Each row is a point. Each copy is the shape, with its points in the same order, turned, moved and blurred by noise. Is it also mirrored, or only turned?

Shape (5 x 2):
[[-44  26]
 [ 44  33]
 [ 31  63]
 [ 23   7]
 [-64  19]]
Copy 1, 5 rows:
[[-15  42]
 [-42 -40]
 [-66 -30]
 [ -7 -24]
 [ -6  75]]
Copy 1 is: mirrored
Copy 2:
[[ 36 -24]
 [  1  61]
 [ 33  64]
 [ -8  37]
 [ 31 -41]]
Copy 2 is: mirrored
Copy 3:
[[ 47  -5]
 [-19  46]
 [  0  69]
 [-23   7]
 [ 64 -24]]
Copy 3 is: mirrored
Copy 4, 5 rows:
[[-58  38]
 [ 30  55]
 [ 12  79]
 [ 10  28]
 [-84  26]]
Copy 4 is: only turned

Shape, 9 rows:
[[ 22 -51  29]
 [-40   1  -2]
 [ 26  36  26]
 [ 54 121  -8]
 [-27 -39 -14]
 [ 16  18  54]
 [ 37 -40  45]
 [-22  49 -20]
 [-22 -17  -4]]
Copy 1:
[[ 28 -61  14]
 [-30   0 -15]
 [  9  18  53]
 [ 47 111  69]
 [-14 -34 -34]
 [ 10  -5  63]
 [ 28 -55  26]
 [ -6  58  -5]
 [ -1 -16 -14]]
Copy 1 is: only turned
Copy 2, 9 rows:
[[ 23 -51  25]
 [-41 -26 -29]
 [ 13  31  -9]
 [ 35  96 -70]
 [-20 -66 -24]
 [  3  22  21]
 [ 31 -34  36]
 [-24  14 -62]
 [-19 -40 -26]]
Copy 2 is: only turned

Shape:
[[ 48  10 -17  19  -9  18]
 [ 35  22 -55  40 -12  57]
 [ 44  26  -4  11 -72  46]
 [ 55  28  -7  17 -12  60]
 [ 24 -36  38  36 -12 -41]
 [-45 -58   8  -7 -19 -11]
 [-65 -50  60 -74  40 -28]
 [-68 -21  17 -76  17 -84]
 [-52  51  19   7   6  22]]
Copy 1, 9 rows:
[[ 29  -6 -17   8 -27  28]
 [  6  15 -56  19 -21  46]
 [ 20 -11   5  16 -81  55]
 [ 33  17 -15  11 -22  65]
 [  1 -71  36  29  -4 -26]
 [-75 -61  20 -16 -13  -6]
 [-84 -42  84 -77  38 -31]
 [-74 -23  50 -86  11 -82]
 [-56  57  26   8   2  -6]]
Copy 1 is: only turned
Copy 2:
[[  34   11  -19   22  -35    5]
 [  19   21  -69   44  -45   42]
 [  36   24  -14   28 -112   19]
 [  45   45  -15   29  -53   47]
 [  22  -28   32   28  -21  -45]
 [ -45  -38   32  -37  -30   -5]
 [ -31  -13   64 -110   16  -16]
 [ -35   -9   28 -113    4  -77]
 [ -44   68   13  -23  -26   -3]]
Copy 2 is: only turned
Copy 3:
[[  31    0  -23   31   13    5]
 [  24    1  -64   61    8   33]
 [  34   19  -15   19  -50   32]
 [  45   11   -9   30   17   43]
 [  14  -49   35   35  -12  -48]
 [ -60  -60   -4  -11  -17  -42]
 [ -91  -45   45  -76   44  -50]
 [ -66  -20    3  -76   22 -109]
 [ -67   49    6    9   14  -13]]
Copy 3 is: only turned
Copy 4 (9 x 6):
[[ 44  -2 -18  26   7  12]
 [ 28   6 -54  53   5  48]
 [ 41  19   0  29 -52  44]
 [ 50  27 -13  23   8  49]
 [ 31 -54  52  35   6 -32]
 [-35 -68  23  -8 -15   0]
 [-58 -48  59 -87  34 -34]
 [-77 -35  26 -62  -2 -90]
 [-55  36  24  21  25  16]]
Copy 4 is: only turned

Shape:
[[ 68 -50  59 -55  22   8 -32 -13 -51]
 [ 21 -36 -41 -61   8 -17  -4   3  49]
 [ -5  58  38 -36   1 -47 -25  87  50]
 [-56  72  61 -26   2  17  -8 -15 -43]
 [-58 -25  31  38 -34 -18   9 -13 -24]
 [ 59  52  37  42 -20 -34  26   9  15]
 [-46 -40  27  44  61  10  20  -9 -25]
 [  6  61 -61  52  26 -19  -5  60 -33]
 [-23 -17 -63 -32  -2 -55  16 -11 -31]
 [ -9  25 -47  66 -65  41  58  53  34]
 [-47  51 -50 -25  -1 -61  64  99  42]
 [ 15 -22 -31 -26  29 -71 -10  25  54]]
Copy 1:
[[ 20 -55  54 -75  49   4 -42 -26 -32]
 [ 20 -27 -37 -58  22 -26  11  20  57]
 [  3  82  44 -21  22 -10   3  90  45]
 [-78  47  73 -23 -17  24  11  -9 -15]
 [-39 -23  24  33 -50  -7 -18   4 -11]
 [ 69  58  39  -2 -24  14  14 -19  -1]
 [-45 -38  27  61  44  11  25 -32 -14]
 [  3  84 -63  35  35  24  -1   7 -20]
 [-28   0 -61 -28   6 -68   4  -7 -17]
 [ 26  24 -62  39 -57  67  58  36  -9]
 [ -7  81 -54   6   1 -59  75  99  13]
 [ 26   4 -35 -10  41 -59  -8  29  62]]
Copy 1 is: only turned
Copy 2:
[[ 48 -39  99 -44  31  24 -49 -38 -25]
 [ 42 -64 -21 -46  64   9   0 -12  42]
 [ 88 -26 -13   5 -30  11  83  17   2]
 [-15 -21  24 -34 -44  80  63 -34 -62]
 [-73 -55  21  20  -4   4  22  -9 -22]
 [ 11  60  25  34  18   8  45 -27  16]
 [-53 -68  60  21  63  47  39  16 -39]
 [ 17  22 -55  47  55  32  28  29 -73]
 [-19 -48 -42 -41  68 -24  15 -24 -44]
 [-56  32 -58  29   5  31   8  69  37]
 [ 24 -11 -83 -27  24 -17 107  68  -2]
 [ 54 -60 -22   1  73 -15  41 -14  22]]
Copy 2 is: mirrored

Shape, 15 rows:
[[-12 -41 -45 -14  17   1 -41 -27  -3 -52  25]
 [-19 -41 -20  -6  43 -21 -64 -22 -43  11  30]
 [  1 -65 -15 -40  56  11  11 -34 -31 -10 -18]
 [ 58  33   1  20   1  10  28   0 -14  27 -21]
 [ 27 -38  18   3  -5  10  10  56  12  10 -17]
 [ 22 -42 -61 -68   6 -21 -51 -12 -35 -29  -1]
 [ 33  15 -26  21  25  19  53  23  27  17   1]
 [ 19  24  76   8 -12 -54  53 -76  33   5  28]
 [-24  59  70 -24 -12 -47  33 -53 -21 -24  27]
 [-10 -11 -75  -4  11 -26  30  44 -21  -3 -29]
 [ 10   3 -39 -30  51  13 -13  27  32   7 -51]
 [-24 -36 -30  -3 -16  13 -32 -36 -19 -10 -39]
 [ 12  14  20  23  12   5   6  23  -8 -21 -24]
 [ -8 -34 -54 -22  21 -58 -31 -11  -6  -7 -43]
 [-21  68  67 -20 -44 -25  64 -41  23  44  35]]
Copy 1 (15 x 11):
[[ 13 -34 -18  12 -11  13 -31 -22  -7 -64  29]
 [ 17 -57 -18   9  -5   5 -40 -13 -37  12  25]
 [ 40 -40 -34 -28  20   1  21 -50 -41 -43  -7]
 [ 73  58 -30  18  19   5  35  15   3  20 -15]
 [ 73 -30 -14   6  22  12  45  45  29 -21 -11]
 [ 47 -36 -49 -48 -37  23 -43 -25   0 -39  33]
 [ 37  38 -58  32  45 -15  50  29  31 -20  13]
 [ 15  71  75  12  -7 -75  44 -26  13   9   4]
 [-15  74  62 -19 -29 -36  16  12 -42  -2  -4]
 [ 40 -11 -97  -8 -10 -27  11  46  -2 -28 -12]
 [ 32  -4 -66 -27  63   7 -15  18  28 -27 -10]
 [ 21 -25 -33   7 -21  18 -27 -27   4 -28 -53]
 [ 51  19  -1  20  20   8   6  41  -6 -28 -28]
 [ 43 -38 -54 -27  -9 -33 -46  -3  13 -23 -14]
 [-37  80  51  -8 -17 -33  64  26  23  40 -12]]
Copy 1 is: only turned
Copy 2, 15 rows:
[[ -68  -36  -58   30   16    9  -69  -11   -9  -43  -19]
 [ -69  -38  -41    1    8    3  -86   -8  -51   11    5]
 [ -35  -49  -58   -7   61    6    0  -11  -25   -3  -13]
 [  12   56   10   18   -4    8    3  -16  -17   15   -2]
 [  -5  -19   19   29    0   -4  -12   38   29   27   -7]
 [ -19  -30  -79  -31   10    7  -81   13   -8  -29  -44]
 [ -20   58  -12   53   10  -18   12   -6   22   12   20]
 [  -9   -6   50   22  -16  -64    7 -121  -27  -29   -1]
 [ -52   15   60  -37  -20  -51    4  -75  -38  -57  -16]
 [ -36   28  -66   10  -20  -34   -5   54   -3    7  -18]
 [ -42   36  -33    8   36  -12  -30    9   38   36  -47]
 [ -52  -26  -38   12  -15   30  -19   -8  -32   -1  -68]
 [ -24   22   37   23   10  -11   -9   22  -18   -4  -23]
 [ -34  -15  -69    9    5  -42  -48   14  -28   21  -66]
 [ -38   28   55  -14  -62  -39   33 -105    4  -10   14]]
Copy 2 is: only turned
Copy 3:
[[-19 -24 -57   9  20  -5 -44   2 -17 -58  25]
 [ -2  -9 -16  14  36 -34 -66  -3 -54  -2  17]
 [-11 -52 -16 -13  59  28  -7 -20 -45  -1   7]
 [ 63  35  29  10   0  13  49 -24  -6   2  21]
 [ 48 -28  18 -12 -17  38  18  48  10   2  12]
 [ 20 -15 -83 -26  30   9 -41   8 -72 -41 -20]
 [ 30  12  -1   8  22   4  66   1  33  15  43]
 [-20  25  63 -85 -16 -31   6 -84  21 -21  51]
 [-44  63  61 -63 -20 -11 -15 -44 -20 -37  29]
 [ -3   2 -44  -1   6 -14  54  55 -38  -1   5]
 [ 15   6 -32  -1  46  17  30  30  18   2 -36]
 [-17 -38 -45  25 -24   6 -22 -16 -39 -21 -25]
 [ 17  16  37  18  -4  15  26   7 -13 -30   7]
 [ -8 -26 -44 -18  19 -47   0  20 -39 -22 -39]
 [-28  74  43 -67 -64   7   7 -53  24  32  57]]
Copy 3 is: only turned
Copy 4:
[[ -13  -67  -47    7    8   28  -21   -7  -41  -49   11]
 [  -2  -65  -38   20   10    6  -51  -17  -56   18   23]
 [  -5  -76  -27  -20   15   16   20   -3  -51   12  -58]
 [  47   46  -24  -25    9  -24   14  -10    7   28  -15]
 [ -12    0    4  -11   55  -31    5   31   18    6  -29]
 [   6  -67  -65  -15  -20  -21  -27   36  -76  -33  -18]
 [  41   21  -38   -3   34   -7   51   16   29   12   -3]
 [  35  -13   28  -56   13  -23   47 -117   19    0   27]
 [  -7   11   38  -39  -23  -20   37  -93  -42   -3   49]
 [ -28    6  -67   34   11  -46   31   32  -30   -2  -23]
 [  45  -37   -9   30  -12   -6   21   58   -1   -6  -38]
 [ -27  -28  -39  -14  -28   19  -23  -23  -17  -19  -44]
 [   2   34    7    6   22   -9    6    4  -20    1  -19]
 [   3  -64  -48   37  -21  -41   -8  -10  -40  -22  -35]
 [  -1   31   19  -61  -34  -25   64  -73   37   32   62]]
Copy 4 is: mirrored

Shape, 18 rows:
[[ 18   5 -28 -15 113  50  23 -57  32 -15 -18  43]
 [  8  -1  55  -8 -26   3 -53  17  31 -10 -18 -11]
 [-20  -1 -26 -24  -9  21  -4  28  14   0  74  -8]
 [ 36  -2 -19 -37 -11  35   6  18   6 -10  33  44]
 [ 14  65 -20 -85  14  78  20  21  24 -12 -15  -3]
 [ 20  95 -16  -2 -22   0 -12 -15  30 -11  16 -15]
 [ -2 -10 -25   2 -17  -3 -95  21  13 -10  24 -14]
 [-61  51 -14   5 -23  70   6   4 -17 -15 -11 121]
 [-10  -9  -3 -37 -25  11   5 -42  -8  12 -15 -23]
 [ 24  -5   4 -24  -5  78 -76  26 -20 -19 -12  -7]
 [  5 -10  29   7 -27  11  22  26 -36  -9 -10  -6]
 [ 13   1 -10  21 -20  41  16  21  14  -8   9 -18]
 [ 18  11   2  18  18  13  22   2  10  19  -8   7]
 [ 16  52  64  19   8  15  18  -2 -20  18  25 -22]
 [-14  -3 -12 -16 -18  -4  22  -1 -43 -16 -15 -17]
 [  6  19 -31 -42 -11  29 -89  11  25  28 -12  -5]
 [ 19   1  -3   1 111   0  21  -8 -27  19  -8 -18]
 [ 22  63 -15   7 -29  23  18 -13  27  10  24  -8]]
Copy 1, 18 rows:
[[-45 -11 -12 -29 100   6  72 -69  47  19   9  32]
 [-12   3  32   2 -10   4 -65 -14  27 -22 -31   4]
 [ 27   2   5  -5  14 -13  -4   8 -30 -24  65   8]
 [ 30  -4   3 -40   4  45  19 -15  17 -16  37  17]
 [  6  48 -33 -66  79  48 -12 -29   5 -52  15 -10]
 [ 41  71  13   3  23 -26  13 -26  24 -60 -13 -17]
 [ 12  -3 -10  51 -23 -10 -44 -18  25  -1  31 -27]
 [-45  62 -40   1 -13  60  45   0  34 -67  35  97]
 [-28  23 -10 -30  -2  -1   9  -9 -28   7 -29 -18]
 [-16  -2 -15  23   4  73 -48 -53   7 -23  17 -25]
 [-14 -12  29   3  -4  43  10  29 -20 -39 -28  -1]
 [ 28  -6   1  14  27  21   3  -4 -25 -31 -18  18]
 [  4  11  28   6  42  19  27   2   9  -2 -22  22]
 [-16  39  88   9  35  16  15  -9 -21 -47 -19  -1]
 [-27  -2 -10  -8  -1  15  32  29 -20 -31 -17 -26]
 [  7  49 -31  14   6  17 -54 -27  34  18  21 -26]
 [-49 -15  44  13  99  12  55  -6  17  19   4 -31]
 [ 46  55  16  -5  25  -4  24 -21  -8 -39 -14  10]]
Copy 1 is: mirrored
Copy 2:
[[-20 -22 -55  46  97  38  34  -2  72 -21 -17  27]
 [  4  43  33 -37   4   9 -52  36   8  -6 -19 -40]
 [-41   8 -45 -16 -25  33   2  31 -13 -31  47 -34]
 [  8   0 -20 -34   7  36  19  31 -11 -28  22  27]
 [-43  39 -34 -52  87  45  56  14 -31  -7 -21  -9]
 [ 34  74 -66 -32  41  12 -14 -11  -5 -10  20 -42]
 [-37  32 -32 -37 -22  29 -90  23  13 -30  13 -10]
 [-19  86  35 -13 -11  61  71 -47  27 -35  32  51]
 [-16 -12  -8  -9  12   5 -13 -32 -27  25 -15 -27]
 [-41  35  -1 -34  20  74 -55  33 -18  11 -18  24]
 [  6  27  19  29 -14  28 -11  23 -47 -10 -15 -16]
 [  5  24 -38  -5 -13  44   1  34 -18 -10 -25 -21]
 [ 14  23 -26  28  11   2   8  27   6   1 -16  -6]
 [ 34  53  -2  43  40  20  -9  36 -22  28  32 -50]
 [-13  13  -7  26  -4   7 -11 -18 -51 -21 -11 -15]
 [-53  44 -42 -63  19  15 -57  12  14  18   0  16]
 [-26  -1 -47  89  85  -1 -17  34   7 -17 -13   4]
 [ 32  54 -62 -19  10  23  21   7  -7   9  16 -35]]
Copy 2 is: only turned
